Each wall is flat, endless, passes through zero and stands at right angles to its row. A trip goes straight from one point to another. Which walls does it cross, in order?

Walls:
(1): [-21  21  10]
(2): [ 23 -27 -24]
(3): [-37  57 -28]
(4): [-20 -22  -1]
(5): [-45  84  32]
(6): [-48 -21 -13]
(7): [-4 13 67]
Trips:
[-55 -33  28] to [39 78 20] => 3, 4, 6
[-19  23   7] to [-6 16 18] => 6
[-67  36  16] to [ 15  30 -23] => 4, 7, 6, 2
[-17 -34  95] to [10 47 20] => 6, 4, 3

Walls:
(1): [-16 -21   9   4  37 -24 -42 -54 -12]
(2): [-21  95 -45  56 -27 -12 -43 -12  -2]
(3): [ 40 -60  18  28 -44  17  37  10  -3]
(4): [ 42  -6 -39  -6 -19   1 -43  -5 -67]
Trips:
[ 17  23  53  -3 -15  -4 -22   1  61] to [-80  26  10 -39 -35 -18  26  71  89] => none
[ -4 -10  40   8  62 -40 -46   2 -26] to [ 58 -47   5 -85 -27 -12 -29 -31  13] => 3
[-17  36 -39   6  10 -17  34   9   2] to [-10  37  -1 -13  27  -2 -38  43   1] => 4
[-37 -21  12 -27  46   0 -15 -39  49] to [ 16 -21  25  72 -10  54 -12  20 -47] => 3, 4, 1, 2
[-38  48  46 -19 -21   7 -46  12 -28] to [-48  11  47 -19  -1  20  30   6 -31] => 4, 1, 2

Walls:
(1): [-15  29   1  -9  -1 -26  32 -12 -19  36 -13  28 -47 -18  53 -29 -50  51]
(2): [ 33   4 -12   9 -35   8   5   6  26  -3  42 -11 -39  18 -19 -15 -69  14]
(3): [-14  43 -26  12  11  10   6   0 -32 -24  30 -10 -32  67  38 -27  -2 -12]
(4): [  6 -14 -15  25 -33 -28  10  45 -37  20  10 -32  17 -12  28  30  -2  23]
(5): [ 18  10 -11 -46  18 -10   2   1 -90 -39  10 -49  81   2  16 -34  22 -24]
(6): [  0  44  11 -21 -57   3 -35  61  28  43 -11  13  70  18  -8 -32   8 -78]
(7): [-23 -12 -22  15  51 -24 -14  30  17 -28  18  26  15 -47  22  33  15 -21]
(8): [ -1  13  40  -6  -9 -15  25  34  23 -71  10  -2 -14 -60   5  36  15   4]
Trips:
[  9 -16  11 -56 -51  -5 -39 -17 -33 -24  48 -28  27  -7   5   5  11   0] to [ -9  33 -67  -6   0 -39  -6   4  39 -20  24 -47  15 -11  16   1 -23 -20] => 3, 7
[-26 -27  24 -15   5 -39  20 -10 -31   0   2 -14  30  26   9  59   6  45] to [-48  33  14 -46  -2 -56  24  23 -41 -29   7  13  30   5  41  45 -29  16] => 3

Walls:
(1): [ -4  -2  44  14  31 -38  16  28   8  16  36  49 -10   4 -34  21 -28 -62
  41   7  10   6 -19 -11   7   3  40  29 -21  -9  -2   4 -13  27 -12 -14
  21 -35   4  -1  -9  34   5 -57  15 -68  77  50]
(2): [-38 -16 -37  -4 -36  23  20  -4 -17  -2 -19  11  -6 -37  16  17 -16  16
 -23  -4   7  23  49 -13 -48  36  24  -3 -20  19 -24  18   3  -7  23  45
  28 -20 -27 -11  -8  -5 -39 -11  -2  35 -57 -26]
(3): [  0  -4  39 -13  24 -44  11 -32  18  15  44 -13  -3 -35  -1   5   1  15
 -18 -22  24 -10  26 -31  -3   7  22 -25 -49 -48 -17 -42  47   7  -3 -24
  14  -6  13 -10  14 -11 -32  18  31  25 -33   2]
(4): [-37 -19 -19  26  41  34  21  14 -14 -11  20   7  48  10  35  15   3   9
  15  41  10  30  50 -14 -27   5  39 -19 -19  28  18 -12 -25 -13   6  -2
 -22   5 -22  53 -36 -36 -22  21 -18 -13  22 -84]
(5): [ 66  30  26   9 -25  -5  -5 -14  45 -10 -14   5  28 -26 -27  -6  -1 -26
   6   3 -48  37  45  25  56  -7 -20  84 -38  29 -31 -24  10 -11  21  -9
 -43 -31  34  -3 -29  22  24  24  13   3 -46   5]
(6): [  5   2  -7  -6 -49 -21 -19 -24  -3  20  27 -30  52  -2 -44 -28   9 -32
  -1  43  31 -21 -31 -19 -19   5  11 -23 -14  23   6  -1 -46  24 -22 -14
  33  -1  14   1 -52  -2   1 -37  17  21  17 -14]
Trips:
[ 34   1 -40  30  11   3  -8 -24 -59  13  58  -1  47 -23  22  39 -32  -3
  23  32 -27  33  24  10  -1  36  13  22 -23  42 -41  25 -20 -21  -9   6
 -14 -31  48  -3  10 -19  -9  -4  -9 -17 -38  24] to [ 33 -29 -44  10  -8  11  -4 -43   6  43  46 -38 -35 -51  12 -50  29 -68
  12 -14 -42  26 -75  37  40   6 -32   8 -13 -18 -65  66  34  12   8   7
 -38  21  31  38 -24 -18   4  21 -47  31  40  43] => 4, 2, 1
[-61  -7  10  -6  -5   2  24  24 -41  -5 -32 -14  25 -31 -22 -26 -38  -2
 -24  -9 -19 -20 -20  37  27  13  -8  38  -1  -2 -13   2  -2 -24  35   2
   4  43  30  -9 -37  30 -13 -14 -12 -12  24   7] to [-20 -42  -6  14  21 -21  36 -14   3  33 -21 -49 -21   0  18   1 -25 -14
 -10  -9  -8 -22  44  35  41 -16  -1  -3  58  -1   6   4  -9 -22  -3  13
  21 -23  -1   9 -24   0  36 -10 -18 -19  30  18] => 6, 2, 5
[ 11   8  17 -34  24  38  19  43 -21  40 -44 -26 -38 -65 -17 -58   1   5
  57  24  39  48 -11 -25 -15 -36  35  22  16   0  26  84 -10  -8 -38   5
 -39  15  -6  10   3   8  22 -28  30  26 -19  28] to [-15  27  14   5  -4 -14   7  49  29  35  -6 -28   1  13  13  -3 -72   1
  30 -22  32  -5   9  41 -15  47  67  35 -15  27  51   1  10  23 -10   5
 -19 -48  23   8   5 -23 -14 -49 -65  -4   5 -36] => 4
